Every row gives one point. The window is the flat piece filled in between its corners: a triangle in 3 columns, a solid with four corners in 4, and so on. A path goes straight from each point to the next, and from the last back to the first. List the points from which the path goes on through the window.
In the rows, zero is written as 128.

Window (3 x 3)
[[145 183 113]
 [114 173 127]
 [ 99  90 134]]
Path:
(1): [126 142  92]
(2): [138 205  68]
(3): [135 159 144]
(4): [128 175 138]
(5): [ 98 165  93]
(6): [ 38 123 113]
(7): [152 194 133]
(8): [110 100 161]
Through the window after points: 2, 4, 6

Window (4 x 4)
[[133 115 187 120]
 [127 106 127 192]
 [150 134 111  96]
 [ 62 166 125 135]]
Path:
(1): [ 73 118 126 151]
(2): [117  85 158 130]
(3): [140 152 176 144]
(4): [117 169 106 137]
(5): [ 57 131 168  91]
(6): [129  61 186 140]
(7): [129 196 163 105]
(8): [123 142 114 165]
(9): [105  94 128 149]
(10): [  7 140 105 136]
(11): [155 134 171 175]
(12): [122 178 172 153]
Through the window after points: 2, 6

Window (8 x 8)
[[124 146 172 179 102 127  96 127]
 [ 92 169 145  95 180 123 115 128]
 [ 96 166 179  76  75 151 113 153]
 [134 154 105 113 129 132 105 123]
 [ 85  98 184 134  87 107 204 160]
 [161 115 142 137 136 182  84  80]
 [ 91  57 112 175 160 100 112 166]
 [123 136 130 242 104 202  74 124]]
Path:
(1): [148 118 171 174  91 149 106 164]
(2): [103 123 140 164 108 165 117 101]
(3): [ 44 106 165 222  72 143 159  92]
(4): [156 131 144 139 141 161  92 169]
(5): [134  91 153 203 148 136 112 180]
(6): [ 77 119  95 112 116 136  87  66]
(7): [ 76  72 127 169  90 106  89 113]
(8): [110 118 154 131 133 132 142 163]
Through the window after points: 5, 7

Window (11 x 11)
[[ 91 149 156  42 189 118  80  79 191 114  89]
 [166 148 129 156 112 180  65 116 157  76 117]
 [102  97 181  77 105 143 114 128 149 177 103]
 [139 124 178 143 149 132 112 166 126  68 141]
 [177 105  85 129 109  91 148 180 122 205 162]
 [140 118 152 160 168 167 114  82 140  90 168]
 [ 54 151 133  77 122 128 140 104 151 130  82]
 [ 48 141 142  62 131 134  71 105 198 114 147]
 [135 140 117 179 140  91 128 185 150 249 144]
 [139 164 155 116 169 195  81 128  97  88 157]
 [151 101 100 139 131 147 175 218 171 218 134]]
Path:
(1): [122 105 137 153 172 147  99 125 156 118 115]
(2): [119  88 129 147 127 118 115 153 114 138 141]
(3): [144 203 138 123 141 170 136 122 188 193 153]
(4): [122 169 179 100 157 145 151 171 165 146 140]
(5): [103  97 111 141 138 130  65  90 147 118 116]
(6): [ 85  80 136 142 161 157 108 137 134 160 130]
(7): [149 149 135 126 136 136 138 137 149 143 132]
(8): [164 164 152 116 101 159 141  81 121 118 224]
Through the window after points: 8

Window (12 x 12)
[[130 148 134 109 135 129 165 135 105 144 152 145]
 [109 175 161  98 138 155  90 162 138 134 131 161]
 [ 77  60 162 145 106 135 121 127 131  96 110 139]
 [132 100 104 167 142 105 120 111 114 140 109 123]
 [119 108 131 127 137 150 164 104 135 112  77 116]
 [144 159 125 103 119 109 130 154 162 116 136 164]
 [166  58 141 137 135 132 141 151 117 157 104 103]
 [140 131 146 117 120 168 126 128 106  70 126 121]
 [ 92 174  82 102 116 146 129 156 158 123 155 129]
 [149 153 139 130  86 129 133 162 109 159 107 140]
 [123  88 103  79  86   7 112  98 145 222 117  41]
 [129 152 170 145 113 142 128 140 155 132 145 122]]
Path:
(1): [140 156 143 130 106 123 141 175 121 121 111 139]
(2): [121 118 128 118 110 144 116 117 124 143 126 126]
(3): [123  86 110 127 116 196  85 112 115 159 138 155]
(4): [105 117 177 136 118  81 169 152 142  95 109 111]
(5): [114 142 125 125 132  98 135 161 133 141 125 102]
(6): [126 113 121 117 121 132 123 119 143 126 131 140]
(7): [151 120 121 114 116 136 145 123 140 144 137 126]
(8): [104 116 141 129 128  96 127 157 127 153  97 117]
Through the window after points: 1, 3
